Each row of a before or after table is a point. One or more steps were done to the points. Then noise was added and the rows were shuffled. The steps act on columns, c1 being the first. What was done? A step turns or swaps two columns, mirrors them in a line or flattens them onto one, adds a multiple of one to another, or multiplies or shifts one. Angles are multiples of 10 degrees, from the lower column toward the higher: turns from -170 to 170, lines from 10 to 170 but not 90. Use the fewest steps. Two steps may share a column if one is a turn and the other turns, adds or multiplies; they go together, in the order done. Otherwise the lowest column goes first.

Before (8 x 3):
[[-45 -31 -22]
 [-33 -38  44]
 [ 52  24 -23]
 [ 30  -5 -32]
 [ 32   7 -29]
 [-21 -17  21]
 [  8 -36   9]
 [-33  -2  53]]
After (8 x 3):
[[-86 -55   7]
 [-71  93  56]
 [ 13 -30 -48]
 [-72  54  79]
 [ -8 -48 -38]
 [-62  26  36]
 [ -9 -58 -27]
 [-34  -7  34]]
Steps: shift c1 by -40; multiply c3 by 2; turn c2 and c3 by -60 degrees

Before (10 x 4):
[[-10 -46 -15 -16]
 [ 53 -15  31  30]
 [ -6  21 -34  23]
 [-19  17  -2 -16]
 [ 26  77  -9   1]
 [-10  25 -11  -4]
 [ 41 -17  22 -81]
 [-21 -33 -92 -61]
 [-35 -56 -31 -25]
 [-38 -68 -47 -41]]
After (10 x 4):
[[-57  26  15  40]
 [-53 -27  34 -12]
 [-28 -19   7 -72]
 [-90  30  30  50]
 [-91  54  45  64]
 [-58   1  11 -23]
 [-73  68  93  21]
 [-67   7   6 -19]
 [ -7  83 -23   4]
 [  1 -27 -27  22]]
Steps: shift c1 by -50; mirror c2 and c4 in the line at 130 degrees; multiply c3 by -1

Before (9 x 8):
[[  0  15  -4   4 -26  12  29  32]
 [-12 -10   2  19 -15   8   6  42]
 [-10  11   3  14   2  -2 -29   9]
 [-13   9 -21   7  17  11 -17  13]
 [ -3  -4   1   5  -5  -8  12  17]
 [ -8  11   4  24  24  21 -10  14]
 [ 29   2 -12   6  -6  19   8   8]
 [ -9 -22  21 -21 -28   7  12  41]
 [ 23  -8 -12  11 -16  36  18 -21]]
After (9 x 8):
[[-13   9   0  23 -15 -37 -16 -13]
 [ -8  11 -21  26   6  -7 -23 -14]
 [ -9 -22   7 -38  13  41  -2 -41]
 [ -3  -5   3   1   6  26  12 -17]
 [-10  11  -4  10  10 -84  -8  -9]
 [ 23  -8  20   7   8  88 -27  21]
 [ 29   2  13   8   0  42 -15  -8]
 [  1  15  22  -6  13  94  -1 -32]
 [-12 -10  10   7  21  25  -6 -42]]
Steps: turn c3 and c5 by 130 degrees; turn c4 and c5 by 40 degrees; turn c6 and c7 by -70 degrees; multiply c6 by 3; multiply c8 by -1
